Every row gives one point. The window is the flat piece filled in between its corners: a triangle in 3 columns, a solid with four corners in 4, and so on. A path goes straight from each point to the next, and from the last back to the first. List the points from which the path goes on through the window.
In the rows, zero is written as 128.

Window, 4 rows:
[[121 143 151 145]
 [ 79  87  89 130]
 [169  85 128 158]
 [101 123 157 128]]
Path:
(1): [139 128 141 108]
(2): [154  84  87 125]
(3): [123  86 143 185]
(4): [ 90 108 142 167]
(5): [130 140 122 113]
(6): [166 100 129 141]
(7): [151  68 129 181]
(8): [111 101 137 159]
(9): [136 115 121 134]
(10): [141 104 115 121]
(11): [119  85 142 177]
(12): [101 143 152 177]
Through the window after points: 4, 6, 8, 10, 12

Window (6 x 6):
[[110 131 154 193 139 165]
 [ 89 174 137 156 140 142]
 [163 145 180 124 150 178]
 [106 118 121  95 131 106]
 [ 89 125 124 106  78  71]
 [157 134 125 138 121 143]]
Path:
(1): [128 144 148 151 138 130]
(2): [121 112 179 154 192 124]
(3): [128 161 132 139 126 161]
(4): [125 115 130 129  84 155]
(5): [144 146 156 125 163  98]
(6): [126 173 149 138 167 109]
(7): [ 73 135 122 138 102 159]
(8): [108 158 154 111  92 179]
Through the window after points: 6

Window:
[[114 122 118 102 104  97 116  83]
 [116  96 185 161 121 124 171 134]
 [145  54 143 146 141  96 117  81]
 [128 108 124 137 113 121 103 147]
 [120 103  60 111  90  90 116 119]
 [156 161 113 140  72 128 140  74]
 [127  53  95 119 128 145 102  98]
 [147 170 146  95 120 111 184 164]]
Path:
(1): [155 110 123 124  68 103 146  94]
(2): [106 168  63 129 135 131 107 120]
(3): [116 141  92 113 125 116 136 116]
(4): [153 123 142 135  51 115 148 122]
(5): [149  73 124 102  76 112 136 103]
(6): [129 119 119 141 123 131 135  95]
(7): [126 113  96 139 136 126 134 106]
(8): [132  79 124 110 109 127 123 122]
Through the window after points: 1, 7

Window, 9 rows:
[[129 112 130 140 131 100 124 186 157]
 [160 130  88 120 132 120 129 130  73]
 [ 86 136 159 114 138 126 121 124 103]
 [105 129 161  73 102  32 104  77  97]
 [170 132 135 102  99 133  78 100  71]
 [173 113 176 121 119 145 132 124 153]
 [129  85 173 140 106 102 123 124 131]
 [ 93 129 125 128 146 170 117 101 148]
 [126 178 105 142 108 152 133 106 130]]
Path:
(1): [152 147 151 170 154 120  86 137 121]
(2): [114 163 103 116  93 147 148 100 129]
(3): [126  90 116  72  95  97 123 143  99]
(4): [141 171 171 146 130 101  89  75 118]
(5): [128 118 160 155 148 110 114 124 117]
(6): [118 107 154  96  82 123 129 118 127]
(7): [134 104 141  95  68 127 127 107 110]
(8): [ 91 140 132 163 196 153 112 118 156]
Through the window after points: 1, 3, 5, 7

Window (11 x 11):
[[132 117 135 114 141 144 161 124 120  84 122]
 [175 106 127 105 101 116 149 138  96 163 140]
 [131 127 100  80  84 141 124 116  96 129 126]
 [163 153 141 108 101 159 103 137 108 140 170]
 [109 183 112 191 154 123 151  48 155  95  95]
 [100 164 111 158 191 124 115  75 189 123  88]
 [ 84 163 112 155 183 109 134  82 110 111 124]
 [128 141 152 109  70  97 106 149 125 135 146]
 [117 118 104 151 124 169 155 155  90 124 103]
 [158  96 131 130  94 131  80 120 104 121 148]
 [ 82 141 150 141 117 117 118  58 177 153 165]]
Path:
(1): [120 169  77 130 143 105 154  98 169 101 173]
(2): [100 122  83 117  95 119 137 125 127 139 152]
(3): [172 148 179 136 131 163 104 119  99 119 114]
(4): [103 155 171 167 141 140 126  53  99 140  94]
(5): [135 138  89 122 114 108 122 124 153 123 149]
(6): [139 126 112 120 105 132 115 132 113 132 155]
(7): [ 98 140 196 138 106 111 166  86 118 138  92]
(8): [118 145 134 128 131 139 123 106 117 131 110]
Through the window after points: 2

Window, 12 rows:
[[126 136 103  70 159 117 185 125 127 106 110 134]
 [122  80 104 146 115 160 157 155 119 126 130  82]
 [150 183 130 133 144 142 153 112 150 124 147 141]
 [ 88 122  77 111 145 164 135 102 121 146  86 165]
 [163 147 137  34 115 172  95 151 155 128 132  82]
 [154  87 134 130 101  95 167 126 150 124 137 162]
 [117 163  93 130 147 108 139 159 125 154 113 135]
 [ 83  88 114 150 170 154  91  91 127 155 178 102]
 [ 81 128 178 128 173 176 134 145  70 131  99 176]
 [115 151 103 107  87 134 131 163 103  83 177  84]
 [ 90 145 124 121 136 153 150 115 101 181 155 133]
 [167  22  69 142 101 142  91  92  84 143 150  41]]
Path:
(1): [135 110 113 123 135 154 148 136 118 117 139 147]
(2): [105 138 106  91 117 114 146 114 118 151  77  90]
(3): [134 162 115 113  83 150 116 102 139  87  74  77]
(4): [131  95 126 109 162 137 149 151 112 153 183 129]
(5): [145  92  88 102 149 164 101 152 110 147 170 108]
(6): [ 97 142 118 121 122 139 152 108 106 131 117 105]
(7): [ 97 128 132 124 117 124 135 102 135 152 109 123]
(8): [161 112  78 109 179 170 153 152  99 127 156 130]
(9): [124 133  84 130 147 145 160 146 110 126 127 148]
(10): [ 97 122 129 139 137 123 128 120 120 156 127 115]
(11): [113  78 103 153 126  81 158  66 157 130 103  95]
(12): [122 138 106 121 145 168 127 149  93 139 156 142]
(13): [125 128  79 136 159 222 135 146 135 142 125 199]
(14): [106 116 113 127 130 113 142 118 106 140 123 116]
(15): [126 108 136 118 134 124 142 108 131 146 112 126]
(16): [129 109 113 140 137 146 142 132 130 134 159 151]
Through the window after points: none

Window, 14 rows:
[[126 119 167 175  70 144 146  72 107 115 173 130 109  88]
 [105  70 139  89 187 124 122  98 138 167  81 115 100 112]
 [148 124 150 132 138 121 125 152 161  75 141 145 144 174]
 [125 150 148  88 156 116 137  79 161 115 129 171 100 152]
 [133 114 115  85 185 164 140 133 105 122 133 102  89 109]
 [152 111 160  93 187 129 123  64 147  85 121 138 116 115]
 [136 153 158 177 108 135 104 126 113 146 177 117 142  66]
 [138 165 125 138  99 168 134 148 155  94 108  93 147 112]
 [141 121 105 101 178 104 135  85 127 117 121 113 137 156]
 [151 138 126 134  94 110 117  97 196  75 173 126 103 127]
 [106  84 109  94 172 120 142 130  72 154  94 132 126  39]
 [158 140  97 226 141 154 157 182 165 134 132 143 171 105]
 [172 120 151 156 102 132 158 148  95 177 114 104 117  46]
 [166 116 115 140 110 165 136 141 156 147 144 142 171 111]]
Path:
(1): [148 132 117 129 131 151 128 122 135 134 116 140 101 111]
(2): [137 117 121 142 149 137  97 115 114 149 124 110 110 116]
(3): [129 120 145 121 147 122 149 111 144 128 133 129 142 100]
(4): [122 117 126 107 184 147 142 119 158 120 130 118 125  99]
(5): [139 112 126 121 127 116 119 100 122 128 117 131 117 143]
(6): [190 140 116 142 121 146  80 116 118 142 111 177 114 106]
(7): [ 98 109 139 122 151 125 177 105 159 108 154  76 134  97]
(8): [127 112 181 125 131 109 161 132 128 123 129  62 168  74]
Through the window after points: 2, 8

Window:
[[109 169 136 149 151 150 156 140 140 113  93  94 113 102]
 [133 123 149 129  48 145 114 107 150 106 110 139 142 124]
 [173 115 199 104 103 105 187 113 134 180 119 124 162 171]
 [162 183 137 119 146 146 113  98 103 128 169 165 168  89]
 [198 103 139 110 173 146 136 181 176 140 105 116 176  91]
 [130 150 168 133 134 106 127 119 167  90 166  92 137 122]
 [164 155 150 132 126  71 161 106 147 103 146 139  90 127]
 [165 129 121 138 125 167 167 138 128 118 161  98  90 126]
 [162  97  98 128 164 181 162 104 183 163 114 106 133 171]
 [135  88 144  76 176 172 111 151 122 161 123 119  77 114]
 [150  60 143 107 156 138 100 128  85 174 146 157 166  57]
 [129 178 111 143 126 103 126 151 128 160 138 103 128 102]
 [118 142 177 118 155 128 166 153 154 202 120 108  89  78]
 [166 149 191 160 148 164  91 172 129 148 112 151 111 119]]
Path:
(1): [141 109 170 142 142 122 166 148 112 120 150 177 143 119]
(2): [135 128 146 128 143 144 154 155 151 155 143 134 112 114]
(3): [174 144 140 125 121 125 133  97 102 133 125  73 116  91]
(4): [186 127 137 110 162 133 151  99 151 159 121 104 108 106]
(5): [135 130 146 135 140 145 138 163 127 147 141 127 136 125]
(6): [132 147 163 123 128 129 187 188 154 155 170 136 110 122]
(7): [169 112 174 116 131 126 117  75 128 156  84 103 151 131]
(8): [158 124 154 129 140 136 144 102 123 163 141 101 130 123]
(9): [147 126 151  94 156 126 161 192 158 146 110 153 135 131]
(10): [124 125 149 119 170 149 147 159 148 128 140 118 102 133]
(11): [180 118 170 127 105 116 115 115 142 161 105 108 141  89]
(12): [145 162 138 120 136 150 101 119 138 164 127  95 102 102]
Through the window after points: 2, 6

Window:
[[114 112 144 134 147  87 136 149 143 147 167 150  60 139]
 [163 181 145 102 100 119 101 125 111 136 123  94 127 166]
 [115  95 178  97 103 109 145  98 137 118  87 114 107 104]
 [156  74 139 133  93 172 107 148 117 124  77 118 137 127]
 [179  98 189 119 109 136 120 160 166 105 103 103 123 148]
 [152 108 172 174 160 113 120  88 146 101 120 117 117 185]
 [163 101  87 138  54  86 177  89 107 156 157 144 143 130]
 [178  92 151 162 123 101 144 101 143 131 113 178  55 111]
 [169 114 143 145  59 155 164  83 126 137 181 125 144 144]
 [144 114 156  98 144 103 100 151  74 208 134 133 130 104]
 [143 135 144 157  96  81 125 129 121  63 133 125  80 118]
 [166  81 149 163  91 148 116 171 169 144 161  66  91 139]
 [113 124 105 161 125 125 179 138 123 102  68  90 176 109]
 [144 101 167  59 143 122 113  87 153 117 172  91 110 115]]
Path:
(1): [173 107 164 143 117 134 149 124  88 118 127  87 101 173]
(2): [115 108 146 117 112 116 100 123 196 123 122 135 157 102]
(3): [108 117 162  92  92 115  83 123 176 157 133 137 134 131]
(4): [157 114 144 139 131 107 137 137  94 137 128 116 107 121]
(5): [146 112 155 117 124 106 129 141  86 139 128 114 103 123]
(6): [142 111 146 129 116 114 115 129 132 146 123 132 124 117]
(7): [140 118 153 131 107 115 116 128 141 133 129 110 133 128]
(8): [158 109 142 114 115 134 142 123 114 136 161 100 104 142]
Through the window after points: 3, 5

Window (14 x 14):
[[110  76  92 132 103 104 139 177  91 140 134  73 101 142]
 [108  76 119 151 118 123 185 166 147 125 148 102  95 125]
 [174  90  99 148  78 117 147 148 144  98 127  64  94 127]
 [136 142 170 118 166 132 133  84 128 169  82 125 133 125]
 [ 89  99 131 189 162 107 120  99 117 150 123  95 128 107]
 [149 142 129 142 113 107 110 136 144 126  29 163 192 106]
 [140 117 109 100  75  98 135 127 136  94 138 130  99 100]
 [117 166 191 141 167 108 122 111 124  99  94 119 144 143]
 [139 170 154 146 123 116 110  94 155 137 110 156 147 175]
 [157 161 133 134 152 117  58 157 170 138  46 165 148  98]
 [124  88 158 154 155  81 140 140 129 163 160  76 158 122]
 [125 152 131 123  96 166 138 127 133 112 150  98 137 120]
 [145 134 157 173 194 119 145 108  85 145 145 134 147 133]
 [114  71  63 128 157 101 155 145 138 120 139  69 131 128]]
Path:
(1): [139  41 144 153 105 134 121 147 175 121 150 110 168 144]
(2): [104 154  94 134 147  94 160 144  80 140 100  85  87  96]
(3): [156 156 116 142 120 108 168 130 114 133 125  89 100 131]
(4): [123  78 130 131 111 115 112 138 141 112 136 113 139 114]
(5): [121 102 146 146 136 127 100 112 138 127 117 110 139 124]
(6): [152 183 140 137 154  96 171 129 126 128  99 143 139 119]
(7): [134 162 129 167 148  91 166 122 141 129 120  98 143 118]
(8): [119  61 132 110 133 144 101 127 134 123 121 133 117 129]
Through the window after points: 3
